Every row gives one point. The window is the flat piece filled in between its corners: a triangle in 3 columns, a solid with four corners in 4, and so on. A path goes straight from each point to the next, and from the last back to the first. List the points from which the path goes on through the window.
(in the rows, 128 means zero)

Window (3 x 3):
[[118 116 130]
 [150 171 122]
 [140  89 134]]
Path:
(1): [143 179  94]
(2): [166 167 145]
(3): [113 104 156]
(4): [130 134  96]
(5): [145 129 105]
(6): [147 180 133]
(7): [161 114 158]
(8): [141 115 104]
(9): [148 181  91]
(10): [123 136 155]
(11): [155 175 149]
(12): [151 135 101]
Through the window after points: 3, 5

Window (6 x 6):
[[109 163 173 143 117 154]
 [155  93 107 138  96  75]
 [169 152 144 120 104 108]
 [110 167 117 129 116 132]
 [ 97 153 114 126 108 217]
 [144  89  98  98 132 100]]
Path:
(1): [103 149 142 112  84 153]
(2): [107 102 146  93 106 117]
(3): [143 129  85 139 142 131]
(4): [182 143 121 149 129 105]
(5): [110 134 136  94  86 128]
(6): [149 122 126 116  95  83]
(7): [149 110 124 158 155 112]
(8): [130 155 165 161 143 133]
Through the window after points: 4, 8

Window, 8 rows:
[[ 85 148 133 136 171 136 128 177]
 [ 98 122 131 113 143 136  75 113]
 [177 102 104  96 190 114  83 104]
 [123 104 119 171 167 105 159 125]
 [150 124  88  90 173 108 145  72]
 [157 146 111 120  98 111 149 101]
 [121 109 106 104 167 100 104 170]
 [149 107 141 113  97 128 151 133]]
Path:
(1): [107 133 170 113 152 108 140 106]
(2): [127 103  96 164 164 116 135 136]
(3): [105 127  82 139 154 168 132 133]
(4): [114 148 172 117 152  89 130 171]
(5): [140 109 128 105 137  95 118 111]
(6): [145 112  92 119 159 140 123 158]
(7): [116 124  52 108 153 136 119 134]
(8): [156 127 155  95 146  98 129  98]
Through the window after points: 1, 3

Window (9 x 9):
[[200 122 144 148 104 136 105 126 201]
 [147 158 148 118 142 187 150 147 121]
 [124 103 102  94 154  93 136 164 100]
 [129  96 124 148 140 126 136 120  96]
 [156  96 162 130  47 120 177  73 100]
 [139 135  90 135 156  97 147  93 142]
 [ 82 170 157 172 111  90 160 123 123]
 [112 146 105 111 144 217 151 139 143]
 [138 137 113  84 102 133 112 140  82]]
Path:
(1): [118 113 136 121 119 125 135  94 128]
(2): [122 108 144  87 120 113 124 108 164]
(3): [140 156 116 133 106 134 130 144  82]
(4): [137 157 118 132 111 180 169 159  87]
(5): [152 134 174 107 160 150 122 110 162]
(6): [108 128 151 107 130 140 121  94 125]
(7): [163 105  79 153  99 115 173 151  97]
(8): [135 137 109 126 130 136 152 147  93]
(9): [119 133 174  89 151 180 139 103 143]
(10): [134 130 125 102 137 144 118 126 119]
(11): [145 153 115 126  92 127 169 154  83]
(12): [156 122 126 134 122 136 156 141 123]
Through the window after points: 2, 4, 10

Window:
[[120 161 159 125 168 172 111  96 141 151 126]
 [136 111 163 141 151 115 169 126  84  97  69]
 [144 113 144 132 141 156 132 135 169 130 139]
 [164 118  77 125  88 156 135 135 118 179 144]
 [119  77 163  71 127  90 138 119 128 154  93]
 [112 142  81 135 169 110 120 116 114 110  69]
 [151  64 171  74 165  98 124 125 112 137 105]
 [181 106 173 113 109 166 147  68 123 137  83]
 [105 100 130 151 154 156 111 118 118 148 100]
 [ 87 117 136 192 149  92  89 112  77 100  96]
 [142 151 142 121 151 157 102 171 155 130 100]]
Path:
(1): [173 134 150 134 129 102 120 120 114 156  78]
(2): [184 114 181 144 159 121 139 121 177 159  82]
(3): [ 93 112 134 115 145 127 115 110  90 112  97]
(4): [123 130 145 108 142 146 112 133 140 119 123]
(5): [155 126 145 134 165 132 113 153 128 151  75]
(6): [152 117 154 141 143 136 137 125 143 137 122]
(7): [104 106 112  89 136 171 103 145 162 122 123]
(8): [120 114 114 116 133 172 126 128 104 112 105]
(9): [161  98 136 126 125  97 133 129 143 164 118]
(10): [132 106 147 138 143 127 136 110 114 155 100]
(11): [133 101 154  84 163 155 115 114 119  63  97]
(12): [101  90 131  93 157 177 158 114 134 108 105]
Through the window after points: 4, 6

Window:
[[144 133  80 129 135 122 126 118 151  95 194 126]
 [113  98 156 131  87 156 129 129 135 107 127 149]
 [168 126 123 129  94 138 141 109 137 138 123 122]
 [114 130 171 157  91 205 195 139 129 133 126  72]
 [162 107 143 139  99 122 131  64 109  97 166 146]
 [ 99 114 175 111 129  87 155 100 118 119 113 159]
 [ 67  85 156 106 127 133 120 133 131 138  88  89]
 [ 80 151 124 156  81 128  91 126 139 128 133 127]
 [133 158  79 167 132 142 124  93 115 130 104 152]
 [166 121 145 195 117 180 158 123 140 153 141 108]
 [123 129  55 176 108 118 143 134 142 109 111 100]
 [147 117  89 133 162 114  99 161  66 166 151 123]]
Path:
(1): [126 101  79  99  62 101 163  77  97 138 178 135]
(2): [112 136 131 161 134 130  94 136 140 119 118 126]
(3): [121 164  97 176  99 129  87 119 118  47 118 121]
(4): [ 99  97 141 125 101 129 153 119 146 208 149 126]
(5): [108 100 113 131 115 123 168  96 133 156 163 153]
(6): [123 133 110 147 119 125 119 132 127 112 126 113]
(7): [133 151 136 144 111 137 130 123 128 109 100 106]
(8): [118  98 112 162 107 149 138 121 116 155 144 139]
(9): [ 74 128  96 181 103 158 175 116 147 154 143 154]
(10): [179 120 168 132 115 157 132 122 116 106 133  75]
(11): [128 144 118 160 114 177 122 157 127  95  77  72]
(12): [125 124  88 151 117 110 137  97 126 140 139 149]
(13): [115 100 120 149 118 136 148 121 117 186 135 125]
(14): [153 135 144 147 110 136 123 114 115  85 119 125]
(15): [133 119 137 150 135 126 110 151 137  82 123  92]
(16): [123 119 106 137  83 164 149  82 109 178 151 149]
Through the window after points: 3, 5, 9, 11
